Each row is a point. Two turns around zero, p and q, are shown by what they do to some points. Where does a point land after both, in the order given? Backwards means that the second turn is done in reverse. Each puzzle has new turns, and all numbers are rounded.

Turn p:
[-13.3  -9.9 -25.9] => [  9.2 -22.9 -18.4]
[-5.1 -2.5 20.3] => [-14.6   0.9  15.2]
[ 1.3  5.5 14.4] => [-9.5  9.0  8.3]
[-11.7  -9.2   8.3] => [ -9.9 -11.5   7.7]
[ 16.5 -22.3 -29.0] => [ 37.1 -14.7  -4.1]
[12.2 38.4 12.0] => [-12.4  39.2  -8.6]
Turn q:
[-0.8 34.0 15.7] => [ 8.4 -6.1 36.0]
[  4.5 -15.3 -18.0] => [  1.8  12.0 -20.8]
[21.3 -0.9 10.0] => [ 17.9 -14.9  -3.6]
[-24.9 -17.8  -7.7] => [-27.9   9.0 -11.6]
Where do these land?
p, then q backwards: [ 2.1 20.8  1.1] => [ -7.7  -7.4 -18.0]
q, then p: [-11.4   0.1 -12.4] => [-11.2   5.3 -11.4]
p, then q: [17.0 18.5 -8.5] => [18.8 13.4 13.1]
p, then q: [  1.5 -20.3  13.6] => [ -6.3 -23.5  -2.4]
q, then p: [-32.1 -25.1  25.9] => [-19.0 -44.1  -5.3]
p, then q: [ 23.0   5.9 -19.6] => [30.0  6.8  1.0]

Turn p:
[ -1.4  11.9 -15.4  17.8  31.9  13.5] => [-18.4  -3.3 -20.0 -23.0 -21.5  12.7]
[  1.6  17.9  22.8 -10.4   9.0  -9.2] => [ -2.1 -26.2  -5.3   2.8  18.8   5.9]
[-3.3 46.3 14.5 13.5  3.2  7.1] => [-39.7 -13.7 -18.1  -1.9  22.1   5.0]
[ 13.1 -11.6  12.5   8.9 -17.0  -8.7] => [ 11.9   7.2  -8.2  22.2   5.6 -11.1]
[-23.0 -21.0 -51.0 -17.2 -24.6 -11.1] => [  6.3  24.1  48.1 -18.2 -20.7 -30.0]
[11.5 -4.5 11.5  7.7 -9.4  2.2] => [  5.1   7.4 -10.7  14.0   6.8  -0.6]
[-10.7  -8.7   2.0 -10.0 -10.5  11.5] => [ 2.1  9.9 17.3  5.1  3.1  9.9]
[ 35.5 -10.3  -1.4 -24.2  15.7  12.3] => [ 35.0   5.2 -15.0 -22.9  12.2  14.2]
[-23.2 -20.0   4.5  13.9   1.6 -17.7] => [ -0.2 -10.4  11.8  22.0 -26.4  -6.1]
Turn q:
[ 3.4  7.3 -8.4 -2.4  1.2 10.0] => [ 3.5  8.7 -9.1  6.2 -5.8 -0.2]
[ 16.5  -8.8  13.2   0.6 -20.8  11.3] => [ -8.9  -4.0  -5.9 -17.2 -15.7  20.3]
[ 21.8   2.9 -17.3  15.1 -31.6 -28.9] => [ 20.6 -35.2 -26.1 -22.0  -1.5  -3.3]
[ 19.9 -28.3  19.2 -12.7  37.3 -12.3] => [-13.5  -5.3  14.5  16.1  37.0  35.0]
[-26.5   4.0  -6.9 -36.3  14.7   6.7] => [-28.7  20.5  -2.1  20.7  10.7 -23.5]
[  0.3  -4.8  29.8  13.4 -21.4   7.0] => [ -5.3  -1.3  16.2 -29.9 -16.2  12.2]
[-14.8   0.2 -16.3  28.6  -3.6 -13.0] => [ 23.7 -19.3  11.1   3.3  -7.8 -18.8]
[-3.2 31.0 -0.6 17.1  5.4  0.2] => [ 27.9  17.8   1.8  -7.8   0.1 -11.6]
[-17.5  -3.5 -12.7 -23.3  18.8  19.1] => [-19.3  18.2  -0.3  30.6  -0.9 -10.0]
Where do these land?
p, then q: [-3.1 -3.3 -0.4 16.2 20.6 -3.8] => [ -7.3 -14.7  -8.6   0.4 -18.2  -6.8]
q, then p: [  4.6 -16.3  15.4 -21.3  15.5   1.5] => [-20.2  -6.9   4.1   0.6 -12.5  24.3]
p, then q backwards: [ 18.3 -28.1  10.3  -4.4  -4.1   0.6] => [ 11.7  16.3 -15.5  18.2  16.1   6.0]
q, then p: [ 14.7  31.0 -22.4   4.7  -1.2  17.2] => [ -7.1  17.3 -15.1 -22.5  12.1 -27.7]
p, then q: [-18.7  24.7   9.3  30.4 -49.2  20.1] => [ 30.7  19.6  41.1  -0.5   2.4 -42.1]
q, then p backwards: [  6.1   4.7   7.1 -14.2  18.0 -11.9] => [  8.9  13.4  10.2  -8.0 -15.3  10.7]
p, then q: [ -7.0  -4.7  -2.2 -12.3  20.5 -14.8] => [-19.8 -13.7  -3.2  -3.7  -3.0  16.0]
q, then p backwards: [-17.7  12.3 -19.5  11.1 -27.3  26.6] => [ -0.8 -24.0 -26.2  27.6  10.0 -17.2]
p, then q: [  2.9 -20.4   2.3 -10.2   7.3 -35.5] => [ -0.1 -30.3  -6.4 -12.8   7.8  25.8]

Turn p:
[ 18.4  -3.5   0.6   1.3  11.8 -52.9  10.1  -9.5] => [-13.1 -11.3  -6.7   6.8 -10.9  27.9  41.0 -22.7]
[ 8.5 15.2 -1.3 -9.1 12.7 30.0 17.5 -1.8] => [-23.2  -1.2   4.8   4.8  19.0 -25.3  -7.6  10.8]
[ -0.3  -2.7  34.5 -18.7  10.1  19.4 -34.9  23.5] => [ 16.6 -25.0 -20.2  16.5   1.2   5.1 -25.2  39.4]
[-13.3  -1.3   5.5  14.2   0.3   6.5  -7.1 -18.8] => [  4.3  -1.3  10.8 -19.2 -15.0  -6.6   0.5   9.1]
[ 13.5  10.6  -1.0 -11.8 -10.2  16.0 -17.7  11.2] => [16.1  4.3 -1.3 19.5 15.1 -7.8 -4.5 16.4]
[-24.5  -7.3   1.0  14.5   0.5 -24.7  10.2  15.5] => [  1.8  -4.2 -13.7  -8.4 -22.1   8.6  -8.7 -30.1]
[-42.7 -26.3 -18.5   4.1 -19.0 -18.0  16.0 -16.8] => [  4.3  25.6  -5.8 -47.5 -10.8  15.6  -4.9 -27.5]
[ -8.9  21.3  -5.0 -10.0 -15.1  16.7  -5.1 -11.3] => [ 10.4  15.8  -4.8  -7.2   8.1 -25.3   3.8  12.8]
[-1.8  9.9 -3.7 17.7 10.4 27.8 -5.2 14.1] => [  4.0 -12.1  16.1   7.9   1.0 -23.3 -22.5   1.3]
[  0.4  -6.2 -19.1 -12.5   2.6  15.0 -13.9  -0.7] => [12.8 -1.1  7.4 -6.8 25.5  0.3 -6.1  5.4]
[ 50.7  -9.7   7.1  10.4  -4.2 -35.8  30.0  -5.5] => [-34.0  10.7  13.4  33.7 -11.2  30.9  34.2 -14.9]
Turn q:
[-13.2 -11.8  17.7   0.6  -1.7   6.8  15.3 -16.1] => [  8.8 -14.8   4.8  16.1 -16.1   4.5  16.1   7.3]
[-27.3 -26.9  -0.5  11.9   2.8 -11.1  12.1 -27.5] => [ 13.6 -12.8  -9.5   5.4  -2.2   9.5  43.9  12.3]
[-27.9   0.6  28.5 -36.4 -29.6  25.6  12.9 -10.6] => [ -3.3 -40.8  22.7  -1.2 -47.8 -15.2   2.6   4.0]
[ -1.4  11.6 -14.7  32.8   0.4 -27.4 -21.2   0.3] => [  5.0  31.6  -3.1 -18.4  20.1  13.4  16.6 -19.8]
[14.5 -4.8 -7.2 14.2  4.3 18.4 32.1 -6.5] => [-5.8 16.9 -8.7 29.5 -9.5 -3.2  1.3 23.5]
[ 15.8   6.7  10.4   0.0   9.6  11.5 -11.3  33.0] => [  7.5   5.8   6.2   8.5  12.2 -15.1 -32.4 -14.7]
[ 34.0  -7.1  -6.4  -4.4   5.9   7.7 -13.0   9.7] => [  4.6   8.9   0.2  -2.9  16.9   1.5 -31.4  15.5]
[  2.1 -18.0 -27.0  17.5   2.4 -17.0  16.4  10.0] => [ -8.2  16.6 -10.1   5.3  26.9 -12.0  22.0  14.2]
[ 28.3  29.1  -0.6 -11.5  18.5 -23.0 -18.6  22.1] => [-20.6   7.3   1.1  -7.8  28.8  14.1 -35.1 -26.1]
[-16.0  19.2 -17.2  -3.5  13.6  -6.7 -27.4  -0.6] => [ -0.1   1.0 -23.4 -26.9   2.4   4.4  -2.6 -24.7]
[ -8.9   1.3  17.1 -21.3 -26.3  15.2   2.6 -13.8] => [ -1.4 -19.8  20.0  -7.8 -31.8  -2.1  -1.0   8.6]
Where do these land?
q, then p: [  0.5 -12.8 -11.0   4.6   0.0 -26.9  15.8 -23.9] => [-24.0  -0.9  -3.0  -2.6   7.4 -14.6 -28.4 -13.5]
p, then q: [ -3.9   9.7  -6.0  20.7 -34.2  -5.4   1.3 -16.8] => [-28.5   9.9  24.7   1.9 -15.6  14.1  -5.2  -8.0]
p, then q: [ -6.9   6.8   3.5 -28.0  11.3 -32.4  26.8  11.4] => [ -9.0   3.4 -40.1  -9.0 -12.7  -6.3  25.2  17.2]
p, then q backwards: [ 21.0  14.0  26.6  -2.6  12.0  12.8  17.1 -19.7] => [  3.1  -5.0 -16.2 -14.9 -17.5  -3.1  38.7  -2.5]
q, then p: [-10.8   7.1 -19.7  30.8  -5.1  15.9  -0.6  18.0] => [  0.7   4.9  -8.2   9.6  -1.4 -16.3  36.8 -17.3]
q, then p: [ -1.0  12.3  10.4 -31.3  15.2  19.9  15.3 -10.9] => [ 29.2  16.4  15.7 -13.5  -6.8  16.5 -18.5  -3.3]
p, then q: [ 33.1 -20.1  -1.8 -17.7   8.1   6.4 -25.2   8.4] => [ 29.5  10.2 -11.5  29.8   7.6 -14.0 -19.3  -2.2]
p, then q backwards: [-19.6  19.6   1.4   3.2  10.8   4.5 -26.9   9.9] => [-16.8 -22.3   4.1 -11.4   7.1  22.6 -13.6   8.3]
q, then p: [-12.3 -36.5  -3.4  20.2 -18.1   5.1 -23.6  23.6] => [-24.7 -15.8 -13.3  32.1   5.5  18.8  30.1  -3.3]
